Each row is a point. A path goes straight from each point to the next, and from the last back to the first. The post is the endless flat space through its rows: a point in 2 columns, a line in 3, a plane in 4, and so on, so that a path can go around it. How many times does the path go around the post? Going back the other way cancels.
In the rows, 128 means zero.

Post, 2 rows:
[[124  90 174]
 [163 141  80]]
Path, 15 rows:
[[ 77 134 109]
 [ 86  69 104]
 [155  78 113]
 [215 147  58]
 [205 158 149]
 [158 167 116]
 [190 123 207]
 [181 113 101]
 [121  82  90]
 [ 93  96 126]
 [144 182 110]
 [169 144 116]
 [195 105 166]
 [154  38 120]
 [143 114  36]]
Times around: 1

Post:
[[115 135  93 114 157 118 122 159]
 [103  67 249 119  92 153 126 148]
 [127 118 130  71 163  97 115 114]
 [137 141 105 153 108  91 137 110]
 [129 150 111 131 161 108 174 135]
 [122 130  90  99 117 103 155 131]
 [120 129 114 129 110 150 125  87]]
Path (15 x 8):
[[102 114 173 124 112 121 141 132]
 [133 144 127  74 111 120  72 108]
 [127 116 151  80 126 119 152 140]
 [142 132 102 166 151 167 147 114]
 [115 103 106 155 120 136 160 127]
 [ 91 110 107  75 126 136 149 139]
 [ 66 135 116 121 101 119 160 157]
 [ 87 117 101 119 112 112 141 132]
 [ 95 139 137  72 156 131 138 109]
 [129 138 113  88 126 122 111 126]
 [129 121 134 120 135 126 120 152]
 [128 112 128 105 140 143 140 130]
 [115  87  85 114 151  99 154 139]
 [126 118 111  99 143  70 172 146]
 [ 68 110 116  92 128 133 158 114]]
Times around: 2

Post:
[[130 121 149 134 138 130 120 154 183 121 114]
 [124 140 146 132  91 164 139 133 165 163 149]
 [101 106 115 115 141  86 110 146 130 131 178]
 [141 140 141 164 121 132 140 106 163 167 139]
 [145 141 145 147  82 128 124  95 149 129 147]
 [ 92 125  93 124 128 144 136 172   7  98 128]
 [127 158 155 139 108  96 156 160 145 118 136]
 [112 149 136 144 140 143 150 134 168 105 143]
 [127 137 130  59 143 160 181  80 140 109  91]
 [104 102  70 106 119 161 165 134 197 136  85]]
Path, 26 rows:
[[125 110 119 142  82 130 137 118 153 110 110]
 [123 119 130 103 134 155 174 107 175 110 167]
 [149  93 124  83 150 173 126 133 164 128 115]
 [158 144 134 110 137 120 105 146 195 152 113]
 [112 149 133 124 185 146 109 136 142 127 120]
 [141 124 111 140 130 124 133 131 135 149 128]
 [134 106 125 118 112 180 144 154 154 139 141]
 [124 102 163 122  77 162 137 136 147 108 118]
 [126 107 164 109 153 138 113 120 176 168 128]
 [ 94 155  84 143 106 165 141 114 151 156 109]
 [131 153 105 117 139 167 166 118 149 126  66]
 [163 141 141 126  98 134 145 109 107 126 157]
 [137 124 152 116 106 155 159  95 209  99 165]
 [119 136 191 126  89 121 159 132 206 157 154]
 [ 95 110 110 111 104 169 124 125 182 165 129]
 [120 123 138 130 153 158 119 176 166 148  97]
 [137 158 103 128 107 140 157 112 152 124 124]
 [167 118 109 113 118 170 111 105 165 116 124]
 [112 129 101 123 115 117 105 172 150 106 145]
 [117 128  96 149 101 105 120 116 150 126 107]
 [ 96 133 138 133 115 112 159  96 118 150 168]
 [130 118 137 140 130 107 160 104 103  91 105]
 [158 113 150 122  96 139 126 119 179 133 149]
 [121 151 106  99 143 134 129 146 134  93 153]
 [110 187 110 134 159 171 155 104 150 115 118]
 [ 84 146 127 147 151 123 141 157 159  95  73]]
Times around: 0
